Each row is a point. The points of each table are mixes of a few directions, plus a little noise. How many directions does each table use, and how many do they share? Where both have some left over, give the other angles between the two spaces (their principal angles), to ten degrees, smallest first.
In the rows, 128 means zero.

First (4 x 3):
[[132 142 134]
 [130 177  47]
 [132  96 202]
 [118  99 130]]
Second (4 x 3):
[[ 41 102 184]
 [184 145  92]
 [146 133 117]
 [141 132 119]]
Directions: first 2, second 1, shared 0; angles 50

First (9 x 6):
[[160 132 161 113 157  94]
 [121  74  80  65 121  72]
 [ 55  71 114 180 160  86]
 [185 173 141  81 103 156]
 [ 67 157 205  91 158  79]
 [140 127  89 170 101 184]
 [132 107  78 121 101 144]
 [140 145 132 191 128 174]
 [147 165 150 137 121 158]]
Second (6 x 6):
[[ 77 123 144 114 133 103]
 [157  95  48 162  95 176]
 [ 96 116 123 180 137 135]
 [113 124 143 181 149 129]
 [134 196 209  77 131 120]
 [198 115 104  57 119 101]]
Directions: first 4, second 4, shared 4

First (7 x 8):
[[ 89 101 175 124 139  62 145  66]
 [142 139 112 134 124 154 121 148]
 [183 112 131  94 140 124 145 199]
 [ 97 155 119 154 110 179 113 125]
 [ 31 152 207 148 110 206 156 155]
 [209 119  67 112 137  98 109 141]
 [145 118  87 134 133  69 104  57]]
Second (10 x 8):
[[ 83  81  50 127 164 156 151 144]
 [198 172 132 145 142 149 181  97]
 [102  45 136 122  90 146 128 118]
 [113 125 107 193 163  96  81 182]
 [154 111 123 168 124 132 149 128]
 [128 180 183  87  77  88 115 119]
 [ 96 161 125 152 200  96  19 185]
 [138 107 169 105  74 130 141 100]
 [156 209 104 113 149 126 177 117]
 [114  90 148  68  97 159 136  91]]
Directions: first 3, second 5, shared 0; angles 60, 80, 90

First (8 x 11):
[[169 113 131 119  98 167  80 210 146 133 111]
 [108 109  99  93 135  89 122 143 160  44 126]
 [199 117 118 219  67 166 120 181  67 198  72]
 [116 137 132 129 138 124 139 104 125 132 134]
 [ 88 111  94  65 134  45 191  88 119 104 173]
 [101 148 148 131 159 133 138  78 133 135 143]
 [ 76 149 140 119 186 120 115  77 173  53 130]
 [164 141 160 152 108 184 118 143 103 227 133]]
Second (8 x 11):
[[122  80 189 124 198  69 161 153 156 115 107]
 [196 177 100 145  64 225  94 147 160 189 178]
 [136 116 118  94 134  86 158 112 125  89 106]
 [128 122  90 110  81 146 109 141 124 147 171]
 [146 115 183 129 201  82 171 105 145  80  58]
 [104 184 104 184  86 208  81 127 104 181 156]
 [ 82  96 117 118 114 146  69 104  93 116 122]
 [108 131 122 121 148  60 185 138 122 109 125]]
Directions: first 4, second 5, shared 1; angles 30, 60, 80

First (10 x 12):
[[115 180 120 133 189 138 161 164 110 123 118 164]
 [134  83  45 149 161 139 103  72 137 130 192 136]
 [114 121 208 153  46 120 143 168 135 141  41 116]
 [ 65 143 121 176  86 153 142 141 127 133  36  51]
 [162  96 118 110 141 136 101  90 127 137 210 162]
 [153 163 128  97 195 123 142 145 113 121 174 188]
 [151 142 199 108  94  36 167 205 156  99  25 150]
 [142 158 102  82 180 135 119 113 114 115 189 126]
 [111 103 107 127  89 153  96  83 130 134 144  59]
 [133  91 131 143  98 147 106  99 131 145 152 128]]
Second (10 x 12):
[[ 93 218  89 155 101 159  93 165 143 107 149 151]
 [107 169 147 165  83 110 174 109  89  86 149 104]
 [143 137 122 181 143  75  45 142 129 143  82 168]
 [ 90 134  70 115  97 200  66  90 139 108 121 168]
 [179  60 166  94 188  93 154 151 146 177 114 109]
 [166 137 184 152 159  47 179 180 119 148 135  95]
 [112 115  89  98 125 184  90 111 149 129 125 153]
 [ 69 157  95 117  56 207 150  64 104  69 157 124]
 [156 117 155 103 168 111 167 172 148 157 144 105]
 [166  37 167 103 158  93 160  94 114 152 102 106]]
Directions: first 5, second 4, shared 0; angles 50, 50, 70, 70

First (11 x 18):
[[118 132 144 100 155 130 118 150 107 130 128 123 115 148 134 121 161 118]
 [149 140 144 144 121 100 164 124 122 139 132  95 134 131 115 116 112  85]
 [142  77  53 133  77 172  79  99 172 149 173 159 162 150 140 127  76 212]
 [ 92 137 132 199 109 129 139  97 167  58  50 184 108   7 117 188 121 156]
 [109 144 149 132 144 124 131 134 124 102  95 143 111  93 127 146 147 123]
 [174 136  66  84  88 144 105 112 162 165 201 136 182 182 148 108  35 177]
 [117 134 134  88 154 140 104 150 110 131 134 135 119 151 140 123 153 136]
 [159 130 157 159 124  86 186 127 108 155 138  62 133 149 104 101 128  51]
 [132 112 144 157 128 112 151 126 113 138 123  96 121 132 113 117 150  93]
 [102 137 152 113 159 131 118 147 109 110 103 139 104 115 132 137 172 122]
 [117 126 133 100 149 140 109 144 114 129 131 134 118 146 137 124 154 136]]
Second (8 x 18):
[[136 103 102 143 111 145  91 150 110 128 127 138 116 143 130 137 149 150]
 [143  98  81 133  94 151  95 124 139 143 152 142 141 150 135 129 108 169]
 [136  95  94 145 105 149  81 160 102 128 123 139 111 146 132 139 159 157]
 [117 165 170 110 158 102 181  99 150 126 126 114 139 104 123 117 103  90]
 [143  76  72 155  85 163  51 177  89 128 126 146 104 160 135 145 172 177]
 [104 191 207 103 186  84 212  97 147 114 109 103 134  87 119 116 112  56]
 [138 111 103 132 108 140 108 130 132 136 139 134 133 140 132 128 119 152]
 [109 182 190 104 173  91 204  90 157 122 121 107 143  95 122 115 100  73]]
Directions: first 4, second 2, shared 1; angles 40

First (9 x 20):
[[ 91 113  73  86  79 124 126 176 168  73 130 136 129  77 145 170  67 148
    7 128]
 [108 120 101 108 104 127 126 152 147 101 129 133 130 103 136 148  96 139
   67 129]
 [149 135 158 151 155 129 130 100 106 158 127 122 129 157 119 105 161 117
  194 128]
 [155 139 167 158 163 131 130  95  98 166 125 122 128 164 116  99 172 113
  212 128]
 [123 126 122 122 122 129 127 134 132 122 128 128 127 121 130 133 121 131
  114 127]
 [136 131 140 138 138 128 128 117 119 141 127 126 128 139 125 118 142 121
  155 128]
 [144 135 151 145 148 130 129 107 111 151 127 125 128 149 121 109 154 120
  178 126]
 [128 127 128 128 127 129 127 129 128 127 128 128 128 129 128 127 128 127
  128 126]
 [118 123 113 115 115 127 126 143 138 113 129 130 127 114 133 140 111 135
   94 128]]
Second (11 x 20):
[[130 125 134 133 125 121 130 138 130 131 131 120 129 130 123 127 124 118
  126 129]
 [ 90  70  75 118 163 127 126 119  83 117 111 190  99 223 144 128 118 175
  127  90]
 [171 187 132  71 157 134 134  79 139 139 126 130 134  73 124 106  99 203
  135 138]
 [167 108 139 127 130  94 144 152 120 137 130  99 129 147 119 112 103 118
  109 121]
 [117 108 114 118 152 113 129 130 122 137 129 149 109 163 121 113  99 157
  129 111]
 [111 147 142 142 118 129 117 135 159 136 141 120 129  94 113 130 130 107
  143 141]
 [167 147 151 136  96 138 137 131 125 116 123  88 157  95 140 143 157  88
  115 147]
 [120 127 135 140 118 128 125 138 137 129 133 122 129 121 123 131 134 108
  129 132]
 [ 94 159 117 143  96 189 112  96 125  97 115 149 149  92 159 173 198 105
  142 146]
 [123 138 124 116 144 125 126 119 138 137 132 138 121 120 119 117 110 155
  136 127]
 [118  96 141 162 108 109 128 168 131 130 137 106 127 150 119 132 132  74
  119 126]]
Directions: first 1, second 4, shared 0; angles 90

First (8 x 24):
[[112  93 139 149 163 135 117 126 116 126 164 152 114 121  89 119 123 133
  174 111 181 137 102  90]
 [146 127  98 115 122 142 118 131 194 134  79 116 151 132 154 131 171 160
  128 161  85  97 197 180]
 [107  82 140 156 176 136 113 124 113 125 177 164 113 120  77 120 119 137
  191 107 199 137  92  78]
 [122 118 133 132 138 130 125 126 122 127 139 136 122 126 116 127 124 128
  143 121 144 133 118 113]
 [131 163 136 116 101 113 142 127 101 125 123 111 127 131 149 132 110 105
   85 123 104 140 116 133]
 [123 120 132 134 137 128 126 125 120 128 142 136 123 126 116 126 123 125
  140 122 146 134 117 116]
 [168 192  96  81  62 124 144 133 187 138  33  71 164 141 213 143 166 133
   38 177   7  94 217 228]
 [112 133 154 136 128 114 138 127  71 120 167 138 107 123 110 124  91  97
  124 101 160 155  71  85]]
Second (9 x 24):
[[ 72 121 139 105  88 142 125 108  85  99 153 124 136 108 142 159  95  92
  134  94  90  98 138 126]
 [189 173 132 146  48  97 154 115 133  34 136 191 111  95 121  93 128 113
  100  77 111  77  84 152]
 [190 123 116  93 112  72 131 185 107 117 140 187 109 124 165  60  69 116
  158 216  75 239 193 169]
 [110  98 128 137 163 145 123  95 118 162 153  77 128 194 113 185 159 108
  154 107 128 136 125  94]
 [183 168 125 165 144 118 136 128 191 111  97 144 117 130  92  98 180 151
  101 116 182 100  82 116]
 [112 135 148 138 146 150 112 137 139 154 117 112 138 127 100 119 138 147
  118 118 174 117 107  94]
 [ 66 120 106 103 173 139 118 121 140 138 118  99 131 130 149 174 131  97
  150 162 109 131 174 127]
 [126 113 133 127 147 135 119 152 123 170 117 120 139 122 129 107 118 162
  125 154 148 155 137 128]
 [103  98 123 141 134 154 134 110 115 166 123  98 147 122 141 156 138 169
  112 108 137  99 115 146]]
Directions: first 2, second 6, shared 0; angles 40, 60

First (10 x 32):
[[137 135  56 170 112 104 124 114 106 127  94 146 171 151  96 114  93  51
  109 134 151 146 102  84 173 152 114 155  73 144 140  91]
 [132 131  96 146 121 117 126 122 118 128 113 136 147 138 114 122 113  94
  120 130 138 136 117 108 148 139 122 140 104 135 133 111]
 [114 118 232  68 152 163 134 148 159 129 177 102  65  94 175 148 178 240
  156 120  95 102 165 192  63  93 149  89 207 104 110 182]
 [123 124 170 103 138 142 130 136 141 129 148 117 103 114 147 136 148 174
  139 125 115 117 143 154 102 114 136 112 160 118 121 150]
 [126 126 144 119 132 133 129 131 133 128 136 124 118 123 135 131 136 145
  132 127 123 124 134 138 118 123 131 122 140 124 125 136]
 [123 124 170 104 138 142 130 136 141 129 148 117 103 114 147 136 148 173
  139 125 115 117 143 154 102 114 136 112 160 118 121 150]
 [139 136  43 177 109 100 124 111 102 127  88 149 179 156  90 112  87  37
  105 134 155 149  98  76 181 156 111 160  63 147 143  84]
 [140 137  35 182 107  97 123 110 100 127  84 152 184 158  86 110  83  28
  103 135 157 151  95  71 186 159 109 163  57 149 144  80]
 [118 121 203  85 145 153 132 143 150 129 163 109  83 104 162 142 164 208
  148 122 105 109 155 174  82 103 143 100 185 111 115 167]
 [128 128 130 127 128 129 128 128 129 128 129 127 127 127 129 128 129 130
  129 128 127 127 129 129 127 127 128 127 130 128 128 129]]
Second (8 x 32):
[[162  55  59  53  97 118 208  56 140 133 100 229 180 102 142 119 246 170
   15 159 118 172 116  95 157 155 122 122 115 125 196 117]
 [144 123  96 145 138 125 162 113 132 156 136 121  70 113 116 143 107 119
  126  90 147 100 113 117 147 148 125 137 148 114 113 127]
 [138 139  77 155 112  96 141 156  95 166 188  88 100 161 143 136 105 101
  122 114 118 122 162 154 159 118 131 100 105 120 116 149]
 [119 169 148 120 107 139 134  90 142 130 135 159 155 125 138 104 123 131
  149 133 116 116  96 123  68  91  96 133 143 112 111 119]
 [127 119 211 188 150 181   7 220 110  99 123  77 120 154 111 140  61 114
  182  98 151 122 122 136  91 126 146  84 148 139 111 134]
 [120 140 151 140 145 122 137 123 126 116 115 105 116 111 117 134 114 123
  151 127 128 121 119 124 140 145 119 157 132 141 108 129]
 [118 136 163 126 124 119 130 118 115 107 117 126 165 118 129 121 142 132
  132 153 108 141 123 129 127 132 105 148 121 152 123 128]
 [ 95 139 121  91 149 126 106 150 165 115 113 118 116 143 128 129 124 137
  151 149 136 133 174 142 139 111 179 145 107 121 145 120]]
Directions: first 1, second 6, shared 0; angles 70

First (9 x 32):
[[ 97 188 106 110 151 176 107 122 117 108 109 140 169 113 143 138 107 165
  125  63 136 158  51 149 107  66 158  82 129 138 117 143]
 [179 151 128  97 137  99 125  84 142 146  91 167 112 158 126 133 155 172
   98  96 154 103 143 119 134 110 106 114  76 160 109 114]
 [154 108 135 125  85 117 171  90 157 133 136 127 100 153 157 119 166 105
  140  89 153  98 150 138 123  91 141 127 104 139 118 100]
 [ 98  69 128 172 177  86  85 160 104 164 165 122 128  92  42 144 113 124
  118 218 132 114 137 123 171 228  85 169 137 127 142 151]
 [148 132 138 113  63 145 186 116 155  99 126 105 106 159 194 106 152  89
  158  88 120 123 155 133  98  77 163 122 135 115 124  99]
 [ 54 118 111 161 155 163 106 135 109 130 168 115 165  76 107 138 104 121
  146 107 150 142  47 163 132 105 153 111 147 131 135 149]
 [205 120 152 119 109 131  91  81 110 187 133 249 162  79 181 107 104 183
   64 236 114 168 178  66 188 126  42 135 125 123 174 162]
 [ 87 143 116 137 189 124  79 196  97 116 118  98 144 113  62 148  90 141
  124 178  93 149 107 124 127 205 121 141 159 112 130 155]
 [134 123 136 119  81 109 203 166 165  71 111  31  63 206 140 119 166  57
  178  85 101  94 181 140  72 140 182 148 141 107 100  78]]
Second (10 x 32):
[[174 119  97 107 124 138 105 163 123 137 139 126 103  94 158 145 136 145
  144 106 177 143 143 135 129 168 160 121 140 131 144 135]
 [201 115  82  96 123 144  92 182 119 142 145 123  87  72 174 155 142 152
  154  92 206 153 152 139 126 192 181 115 149 132 154 139]
 [ 47 142 182 164 136 108 170  67 135 113 107 133 174 191  75  99 112  98
   99 168  40 100 100 116 128  56  68 141 105 124 100 115]
 [194 116  84  99 123 143  94 179 121 139 146 123  91  76 171 152 140 150
  152  95 200 149 151 140 128 186 176 117 147 131 151 139]
 [191 117  88 102 123 142  97 176 122 140 144 124  92  80 167 151 140 151
  151  97 195 148 150 138 127 182 174 119 145 132 152 137]
 [126 127 128 128 129 128 129 130 128 128 128 129 130 128 130 129 129 128
  128 127 128 129 127 128 128 126 127 129 128 127 128 129]
 [ 25 146 195 173 136 105 182  49 138 108 101 137 186 208  62  90 108  91
   90 180  17  93  92 112 129  37  54 144  98 123  91 111]
 [211 113  73  91 119 148  86 192 118 144 148 121  82  64 182 159 143 156
  159  86 217 156 156 142 128 201 189 115 151 132 159 142]
 [ 33 144 191 168 134 106 176  54 139 110 103 135 182 203  65  92 109  94
   93 175  25  96  96 113 129  44  58 143 103 124  94 113]
 [ 80 136 159 149 132 118 153  90 134 119 116 132 155 166  97 111 118 110
  110 152  76 112 112 120 127  84  92 135 114 125 111 121]]
Directions: first 5, second 1, shared 0; angles 90

First (8 x 32):
[[167 121 182  96 157 100 117 137 135  81  95 122 121  85 127 158  96 162
  125 167 126 150 173 124  95 152 113  98  90  78 111 195]
 [201 107 141  98 184  92  62 199 125 148  75 131 212 102 177 183  66 195
  140 183 145 134 172 118 158 136 135 149 118 117 155 175]
 [103 201 117 183 158  93 193  65  94 164 113 123  76  79 173 101 171  99
  131 108 128 154 183 131 132 173 126 132 150 222 103 109]
 [ 75 185 117 165 116 124 193  57 104 138 145 123  54 107 126  84 173  80
  127  85 114 145 145 132 115 151 123 124 145 186  97 104]
 [ 86 102  69 187  70 185 166  98 166 160 195 129 128 224 107 105 218  59
  102  80 147  69  30 141 150  88 136 131 157 171 146   7]
 [152  55 128 106  97 170  86 175 174 109 150 130 177 194  99 154 123 133
  112 142 141  84  58 130 133  83 129 122 112  65 158 106]
 [139 126 113  99 132 125  78 171 109 145 115 131 169 127 138 130  77 159
  145 139 118 132 129 122 154 115 141 161 138 120 149 150]
 [111 134 155  91 103 133 124 117 118  80 135 125  85 106  84 108  95 136
  135 121  97 147 134 131  91 128 121 110 109  70 104 179]]
Second (8 x 32):
[[132 158  81 139 186 146 139 108  82 191  87 137 121  59 164 102 113 160
  181  85 136 174 217 131 146 148 121 131 163 183 118 128]
 [102  97 145  98  75 160 137 115 140  73 172 137  54 153  80 100 132 112
  153  86  95  88 108 113 111  77 150 103  93  79 157 163]
 [ 86 147  80  95 121 186 114 102  75 149 114 136 102  79  81  63  77 152
  175  67 100 197 164 143 105 129 106 125 173 106  83 137]
 [181  80 182 146 141 113 147 137 197  86 129 123 142 161 135 189 175 121
   84 171 166  91 106 130 105 137 113  81  72  90 135 119]
 [109 145 128 116  98 111  92 151 121 124 133 116 173 149 107 131 100 121
   93 162 115 144  72 138 125 140 124 165 150 114 108 119]
 [121 139  87 181 169 157 191  72 123 178 114 134 100  94 154 108 187 117
  150  75 160 146 182 140 128 147 108  95 148 189 106  75]
 [ 81 165 114 116  75 112  93 145 104 129 152 116 160 160 100 110  94 105
   95 157 100 143  55 138 131 134 132 186 169 123 107 111]
 [209  95 207 135 157  39 112 196 182  96 120 124 170 165 202 222 144 133
   98 218 153  43 114  96 163 117 176 140  54 140 208 175]]
Directions: first 4, second 5, shared 3; angles 60
